Rows are points. Each table stands for the endless flat space through its points: a line for two points, a plane for three, and so on. Write the one point that lies in both, or say that there is none.
In the rows, 100 means zero.

First:
115; 123; 91; 116
85; 123; 66; 156
Second (3 x 4):
103; 131; 79; 131
102; 128; 81; 113
134; 98; 71; 131
They share: no point

First:
78; 94; 87; 126; 92; 114
90; 114; 79; 106; 116; 94
Second (3 x 6):
82; 101; 85; 125; 101; 101
85; 98; 84; 128; 105; 98
98; 70; 78; 126; 114; 120
They share: 81; 99; 85; 121; 98; 109

First (3 x 8):
115; 73; 108; 121; 78; 104; 119; 79
129; 89; 116; 104; 93; 95; 110; 61
105; 62; 105; 130; 72; 113; 125; 91
Second, 2 rows:
101; 97; 121; 111; 85; 97; 109; 75
115; 87; 113; 119; 75; 99; 109; 71
They share: no point

First (2 x 9):
106; 99; 79; 101; 75; 147; 109; 81; 154
70; 107; 63; 125; 71; 119; 93; 89; 126
Second, 3 rows:
101; 90; 79; 130; 72; 140; 82; 64; 116
73; 107; 62; 116; 74; 119; 104; 95; 139
81; 89; 56; 120; 86; 105; 116; 97; 141
They share: 79; 105; 67; 119; 72; 126; 97; 87; 133

First:
73; 42; 118; 135; 139; 163; 148; 88; 85; 60; 87; 103
105; 76; 96; 137; 109; 113; 122; 110; 87; 110; 77; 67
111; 58; 105; 128; 134; 122; 121; 94; 83; 83; 92; 84
79; 43; 128; 111; 165; 163; 142; 81; 76; 46; 101; 120
100; 97; 95; 129; 101; 100; 119; 118; 83; 124; 77; 70
Second:
107; 59; 115; 107; 127; 117; 115; 98; 91; 101; 92; 79
111; 54; 120; 103; 129; 118; 110; 96; 99; 108; 92; 72
They share: no point

First:
115; 90; 82; 82; 79; 60; 65; 105; 74; 108; 98; 98; 103; 42
125; 73; 55; 64; 86; 79; 38; 128; 57; 77; 72; 66; 95; 46
105; 96; 88; 86; 83; 78; 81; 111; 90; 126; 106; 84; 107; 60
Second (4 x 14):
130; 79; 51; 128; 101; 127; 101; 146; 54; 162; 113; 89; 158; 81
128; 95; 84; 84; 126; 91; 91; 173; 92; 107; 100; 36; 124; 61
130; 106; 88; 89; 77; 93; 95; 127; 48; 133; 116; 82; 130; 93
126; 124; 116; 55; 67; 65; 87; 119; 56; 101; 112; 66; 102; 93
They share: no point

First, 5 rows:
117; 49; 142; 115; 80; 61; 119; 83; 144; 73; 114; 120; 78; 115; 116; 29; 34; 129
130; 121; 116; 132; 92; 90; 72; 84; 74; 170; 169; 125; 143; 41; 153; 110; 93; 63
109; 69; 120; 98; 118; 80; 90; 53; 118; 75; 132; 108; 120; 119; 113; 48; 80; 64
107; 61; 118; 110; 114; 68; 78; 53; 124; 71; 124; 96; 114; 115; 99; 54; 74; 78
135; 81; 109; 121; 123; 76; 89; 61; 100; 67; 113; 98; 146; 131; 123; 65; 78; 55
Second (3 x 18):
155; 75; 115; 136; 75; 103; 78; 81; 98; 85; 133; 142; 136; 95; 144; 48; 52; 76
128; 70; 82; 143; 97; 86; 75; 89; 75; 107; 99; 126; 111; 113; 125; 63; 53; 40
124; 90; 130; 115; 107; 70; 101; 71; 111; 103; 137; 106; 127; 97; 131; 73; 77; 86
They share: 129; 85; 121; 122; 101; 77; 94; 75; 104; 101; 131; 114; 126; 99; 132; 68; 70; 78

First, 5 rows:
137; 75; 106; 85; 111; 93; 83; 119; 90; 95; 84; 96; 142; 113; 53; 73; 72; 120; 74; 81
151; 119; 48; 111; 64; 73; 70; 87; 135; 79; 87; 160; 163; 82; 98; 100; 138; 119; 90; 91
89; 69; 116; 75; 93; 63; 87; 166; 58; 113; 140; 81; 69; 100; 90; 77; 88; 142; 98; 129
124; 71; 85; 89; 100; 115; 53; 143; 94; 73; 89; 109; 126; 111; 96; 95; 94; 108; 102; 106
134; 85; 97; 85; 117; 79; 98; 88; 95; 97; 94; 100; 124; 105; 56; 54; 76; 157; 30; 74
Second:
145; 48; 93; 130; 99; 84; 65; 146; 55; 70; 80; 131; 178; 121; 85; 128; 118; 104; 93; 81
122; 76; 78; 118; 96; 77; 54; 136; 62; 76; 99; 134; 147; 137; 63; 115; 138; 117; 110; 94
139; 73; 83; 100; 110; 73; 77; 128; 76; 86; 98; 142; 133; 106; 76; 98; 105; 124; 98; 82
123; 95; 83; 72; 92; 91; 81; 116; 118; 94; 106; 108; 99; 80; 102; 66; 83; 136; 76; 108
They share: 124; 85; 83; 91; 92; 88; 71; 125; 97; 86; 101; 115; 121; 100; 91; 86; 102; 127; 86; 103
